Each row of a before or after table is a point. One or more steps were done to the points. Then noise was added and the rows were shuffled. The steps act on columns, c1 being the first. Write out the steps. A step turns or swaps two columns, mirrors them in a line or flattens them onto one, adds a multiple of one to another, or multiplies or shifts one. Angles are multiples of 10 degrees, from the lower column toward the higher: turns from -170 to 170, lines from 10 to 170 but not 90. Use the fewest steps. Two steps may share a column if one is a turn and the other turns, adds or multiplies; they go together, in the order done. Otherwise the lowest column goes first.
In the rows, zero is written as 128.

Before, 14 rows:
[[ 46 105]
 [153  74]
 [139  73]
 [139 106]
 [ 44 140]
 [132  73]
 [153 106]
 [145 124]
 [137 129]
 [148  78]
 [144 199]
 [ 87  77]
 [132 135]
 [142  90]]
After:
[[121 123]
 [152 119]
 [138 109]
 [181 119]
 [ 63  99]
 [ 99 207]
 [187 128]
 [183 135]
 [169 176]
 [129 119]
 [188 107]
 [149 110]
 [169 119]
 [138 213]]
Steps: mirror c1 and c2 in the line at 140 degrees

Before:
[[157  80  83 162  90 103]
 [107  62 126 180 104 134]
 [135 127 193 163  75 145]
 [156 138 145  98 143  60]
 [ 71 159 113  90 212  60]
 [143  87 169 128 125 151]
 [188 148  91 133 125 130]
 [148 126  73  57  98 157]]
After:
[[107  61  94 168 106 105]
 [158  80  72 127  88  72]
 [ 70 157 141  88 214  27]
 [141  87 159 154 126 121]
 [134 125 154 195  76 114]
 [157 135 160 115 144  27]
 [151 125 132  42  99 128]
 [188 148  98 108 126 100]]
Steps: turn c3 and c4 by 40 degrees; shift c6 by -30

Before (12 x 12):
[[110 132  51 227 154 168 102  89 132 137 118 110]
 [120  52  88 126 100 103 152 178 151 195  87 156]
 [117 124 171 170 141 122  57 211 127 204 127 146]
 [186 125 180  86 169  14 178 133  89 121 114  91]
 [158  76 152 201 168 100 136  99 105 168 108 155]
 [152  90 134 142  82 146  95 142  72 167 127 146]
 [ 76 122 142 165 148 141 135 121  94 200 196  87]
 [ 84  76  68  80 174 190  62 124 145 163 129 166]
 [ 68 134 144 102 179 131 123  99  87 194  96 172]
 [123  83 165 148 128 124  91 185  89 137  87  97]
 [ 89 116 179 125 114 107  94 109 124 194 160  95]
 [142 114 133 101 161 159 149 100 135 165 113 119]]
After, 12 rows:
[[153  91 127 141  82 146  95 134  72 167 121 110]
 [139 116 110 102 164 159 151 133 135 165 125 159]
 [ 89 115 151 127 113 107  94 108 124 192  71 162]
 [187 125 102  86 171  13 178  93  89 121  76 142]
 [160  74 103 202 168  99 135 165 104 169 107 142]
 [110 132 131 229 154 166 102 131 130 134 207 171]
 [ 68 135  96 101 178 131 120 182  88 194 118 132]
 [119  51  95 125  98 103 152 128 150 195 174  70]
 [ 77 121 194 163 147 138 134  96  91 201 102 155]
 [ 82  75 140  81 175 189  61 163 145 162 185 113]
 [119 126 119 171 141 123  55 103 128 204  83  48]
 [123  82  79 147 129 127  91  74  88 137  98  93]]
Steps: turn c3 and c11 by -100 degrees; turn c8 and c12 by -120 degrees

Before, 9 rows:
[[ 78 155  78 122 117 185 145 103 172 139 120 145 137 138 145 146 145 158
  151  92]
 [154 123 104 157 119 165 121 115 147 141 178 105 104 137 167 127  92 112
  126 117]
 [ 45  35 162  98 114 118 107 115 114 123 146 151 127 160  96  80 178 137
   85 115]
 [110  87 175 129 140 147 102 103 144 141 124 142 105 134 125 113  60 181
  201 124]
 [111 113 116 106 161 169 150 119  76 156 165  81 189 127  86 126 117 130
   79 155]
 [150 141 170  23  58  34 228 116 120  73 103 122  95  53 147 115  80 112
  113 149]
 [122 143 137 168  72 165 162  92 197 114 149  72 157 101 159 126 187 130
   32 166]
 [ 69 151 167  98 154 154 115  81 111  98 120 176 195  92  96 123 150 160
   99 109]
 [124 128  95  79 101 120  95 102 148 127 101  82  69  82 137 117 111 156
  117 132]]
After (9 x 20):
[[114 115 113 111 160 167 150 120  77 153 166  81 192 103  83 125 116 131
   77 142]
 [106  88 179 126 138 130 102 105 140 140 123 140 107 111 124 115  61 181
  204 135]
 [ 70 152 168  99 154 118 116  82 108  94 120 183 199 125  98 123 151 156
  100 176]
 [ 47  30 162 100 115 116 108 114 113 127 147 148 125 120  96  80 176 140
   81  99]
 [154 139 169  21  58 113 230 117 121  74 105 120  92 247 145 114  75 112
  112 143]
 [122 144 137 167  76 176 164  97 198 117 150  71 159 120 153 125 185 128
   27 163]
 [125 128  96  77 102 127  97 102 145 128  99  80  68 161 137 116 109 156
  113 161]
 [152 123 105 155 120 131 121 117 146 141 177 109 107  92 164 125  90 111
  124 141]
 [ 82 157  83 122 121 121 144 104 168 139 120 143 136  61 144 149 147 156
  150 154]]
Steps: turn c6 and c20 by -70 degrees; turn c14 and c20 by -120 degrees

Before (14 x 64):
[[190 110 170 109  67 135  89  87 137 141 128 140 179  90  73 126  99  93
  121 135 155  95  66  72 129  88 164  47  94 194 192 240 112 177  50 166
   95 150 114 115 144 159 120 116  84 146  43 173 124 118 171 107 154 110
  100 194 191 125 150  92 134 195 146 108]
 [168  79 164 104  64 137 103  98 122  98 102 110 163  45 114 135 115  82
  118 126 116  66  64  79 128 105  99  94 103 144 191 201  78 124  92 175
   79 171 105 160  88 125 123 120  73 127 121 139 164 149 183  84 138 123
  123 153 182 151 146  40 127 191 181 164]
 [ 94  80 128 150 164  51 185 161  94 147 138 173  65 181 189 218 136 163
  184  89 137 110 114 114 103 173 186  35  75 115 105 130 202 150 164  77
   84 105 134  66  64 134 120 103  79  52  86  78 168  99 114 165  83 195
  139  90  95 211 108 156  82 118 125  80]
 [192  61 124 171 133 115 135 133 134 159 169 142 123  83 156 195  97 149
  161 111 108  75  90  59 118 169 199 111  68 167 129  99 156 185 126  82
   88 113 149  84  45 123 177 134  67 120  66 111 163  95 164 210 146 127
  131 130  89 139 109  85  76 159 106 118]
 [105  96 126 111  80 188 109  72 189  82  58 162 190 151  82 137 152 137
  113 183 106 110  94 133 183 103 141  96 133 147 172  98 123 113 140 155
  142 123  96 176 146 159 116 170 113 122 121 186 156  88 140  72  95 112
   74 210 215 132 163  86 148 131  95 161]
 [156 113 156  99  78 131 113  90 157  97 132 114 163  74  83 141 120  81
  150 120 144 145 105 122 160 100 164 144  80 156 168 130 106 117 108 147
  136 152 115 115 140 146  76 139 102 194 164 177 154  98 142 106 142 119
  112 179 225 148 193 113 152 147 115 146]
 [167  80 150 161 122  89 162 184 125 204 210 128  81 125 169 198  68 145
  172  90 119  55  79  36 109 107 153  73  81 157 101 112 121 176  92  83
   62 148 182  96  79 175 173 122  33  82  83  87 155 150 186 121 119 149
  140 113 160 140 122  84 148 154 147  67]
 [ 98 186  82 173 104 163  93 108 206 108 105 214 133 140 114 103 150 112
   92 151 103 137 120 121 143  75  94 141 114  84 112  83 156 103 231 150
  155 190 104 121 176  99 111 162 128 176 152 123  92  29 104 109 101 108
  168 198 122 154 106 120 179  76  84 185]
 [103 114 130  82  65 125 113  68 178  97 131 210 167  98  90 138 148 124
   85 156 103 174  99 112 169  81 131 139 185 122 139 159 102  87 140 177
  166 142 107 178 111 105  86 166 101 179 112 190 139  32  89  79  96  64
   90 163 201 145 126 116 149 136 108 143]
 [163 123  70 201 111 141 133  95 163 143  92 234 108 165 107 104 130  83
  127 166  65 179 131  76 115 132 105 128 161  72 150  63 132  79 166 108
  168 163 132  91 154 106 133 171 145 178 169 165 132  41 133 117  60 121
  122 164 123 135  98 189 167  92 104 208]
 [194 114 199 105 131 142 134  96 159 118 184 112 146  49 114 200  98 115
  137 146 151  63 101  88 127 106 112  84 100 173 180 193 127 187  76 160
   94 100 149 136 106 152 186  98  56 141 128 127 166 148 171 108 145 171
   94 158 161 121  92 115 143 179 142 115]
 [173 105 193 131  85 118  96  97 166 120 138 110 134  79  78 162  93  87
  132 101 121  99  90 111 152 115 161  85 116 157 164 187  57 151 117 181
  106  65 114 120 110 194 154 154  45 142  81 115 169 143 202  95 153  83
   99 166 127 141 180  96 128 180 166 109]
 [145 164  85 139 114 107  92  95 204 129  79 212 111 118 118 105 117 166
  129 146  58 139 198 104 138 110 117 146 166  72 127 110 185  89 163  80
  148 187 130  53 137  80 147 155 134 149 143 125 121  67 160 152  61  90
  142 134 138  97 139 142 181  44  77 188]
 [123 157  86 201 100 148 104  71 164 129 122 186  98 142 107  95 168 150
  135 167 147 154 136 129 157 121 112 166 159 120 104  53 146  57 189 144
  185 204  92  89 136 114 156 156 143 129 112 161 111  94 132 162  38 115
  146 114 144 140  92 150 167 104 102 176]]
After (14 x 64):
[[162 123  71 200 107 143 135  97 169 146  93 236 110 163 105 100 149  78
  152 168 146 179 132  76 117 134 108 125 162  75 149  64 132  81 164 108
  170 162 133  92 156 105 130 171  67 180 167 164 131  42 134 116  63 122
  121 163 124 136 114 188 169  89 119 207]
 [122 156  88 198  99 145 103  73 176 127 120 186  96 139 110  97 124 150
  148 168 144 155 137 132 157 122 112 167 155 118 106  51 145  55 192 148
  188 202  89  89 134 113 155 155 146 131 114 161 111  96 131 161  31 115
  145 117 140 140 107 151 165 100 106 178]
 [146 165  83 142 117 109  90  93 195 129  83 212 110 118 114 103 163 169
  170 141 132 137 199 105 139 111 118 144 163  75 128 109 183  88 163  80
  149 186 130  56 137  85 147 155  58 148 141 124 124  65 160 149  65  90
  139 137 140  99 162 140 181  45 102 191]
 [156 114 157 100  78 134 113  89 134  98 134 112 160  77  84 147 129  86
  127 120 100 146 105 121 160  99 164 139  81 155 167 128 104 118 108 146
  139 153 116 113 141 146  75 143 143 193 165 178 154  95 142 108 145 123
  112 179 223 147 196 111 149 149  97 148]
 [169  80 163 101  66 139 101  97 118 103 103 110 166  48 116 133 139  81
   86 126  75  67  63  78 128 104  99  94 105 145 194 199  75 124  88 176
   81 172 105 157  87 123 122 122 114 125 118 142 166 148 183  85 139 123
  123 150 181 147 140  40 130 190 166 166]
 [172 103 192 133  84 118  97  98 143 121 138 112 137  76  78 164 154  83
   93 100  44  98  89 110 154 114 164  87 118 157 164 186  57 150 115 183
  109  64 112 119 110 193 157 156 120 142  79 115 170 140 199  98 164  82
  101 167 125 141 188  94 128 178 142 109]
 [ 98 186  83 172 103 161  90 107 209 110 105 213 133 142 116 103 114 114
  182 154 127 137 122 124 145  76  92 138 112  86 113  83 158 101 230 152
  157 189 105 120 176  99 114 161 100 178 153 122  88  28 105 108  97 107
  167 196 123 154 135 121 178  75 136 183]
 [193  61 123 173 132 117 135 132 141 156 170 142 122  82 153 197 151 152
  131 110  64  74  90  63 118 169 202 108  73 168 125 101 155 182 128  83
   86 115 149  84  42 121 174 135 108 120  65 109 162  98 167 213 156 127
  132 131  90 142 112  83  77 161  89 122]
 [193 115 201 104 132 141 135  98 166 117 183 115 147  47 118 201 149 114
  110 147  55  65 101  87 125 107 110  85 100 174 178 190 128 185  76 162
   95  98 151 137 105 150 186  99 150 141 128 125 166 147 171 106 156 169
   95 161 159 121 105 117 144 179 126 114]
 [102 116 129  82  66 121 112  70 176  97 128 210 166  97  88 137 116 126
  164 152 102 176 104 110 169  81 131 140 185 122 139 160 100  88 139 176
  167 140 104 179 112 106  88 169 102 183 113 191 138  32  91  80  90  61
   89 162 201 148 142 114 150 137 154 142]
 [166  84 152 164 120  89 163 184 129 207 207 129  75 125 172 198 189 144
   92  89  32  56  83  35 108 109 153  74  79 159 102 111 120 176  92  82
   65 150 183  96  82 172 171 120 118  82  81  86 160 152 188 122 140 145
  142 111 161 139 120  83 144 158 100  67]
 [193 110 170 112  68 135  88  89 129 140 130 138 176  88  73 129 142  96
  119 134  85  95  68  72 130  91 168  49  92 189 193 239 114 179  53 167
   93 149 114 115 144 157 119 115 155 146  42 174 125 116 173 107 161 110
   98 194 190 126 153  86 133 196 143 106]
 [107  95 127 112  79 189 109  75 173  82  62 164 189 149  83 138 116 138
  162 183 110 112  96 132 184 101 142  96 135 149 169  96 126 114 142 157
  144 126  94 177 145 160 113 171 105 119 124 185 155  88 140  72  88 112
   75 210 213 133 182  87 153 133 123 159]
 [ 92  80 128 148 165  51 185 161 101 145 137 173  63 180 189 221 134 163
  103  88  80 112 112 109 103 172 186  39  74 118 103 128 201 151 166  76
   84 105 129  66  64 136 121 102 135  51  89  79 167 101 118 165  83 195
  142  90  93 209  99 157  82 118  79  77]]
Steps: turn c9 and c59 by 20 degrees; mirror c17 and c53 in the line at 100 degrees; mirror c19 and c63 in the line at 120 degrees; swap c21 and c45
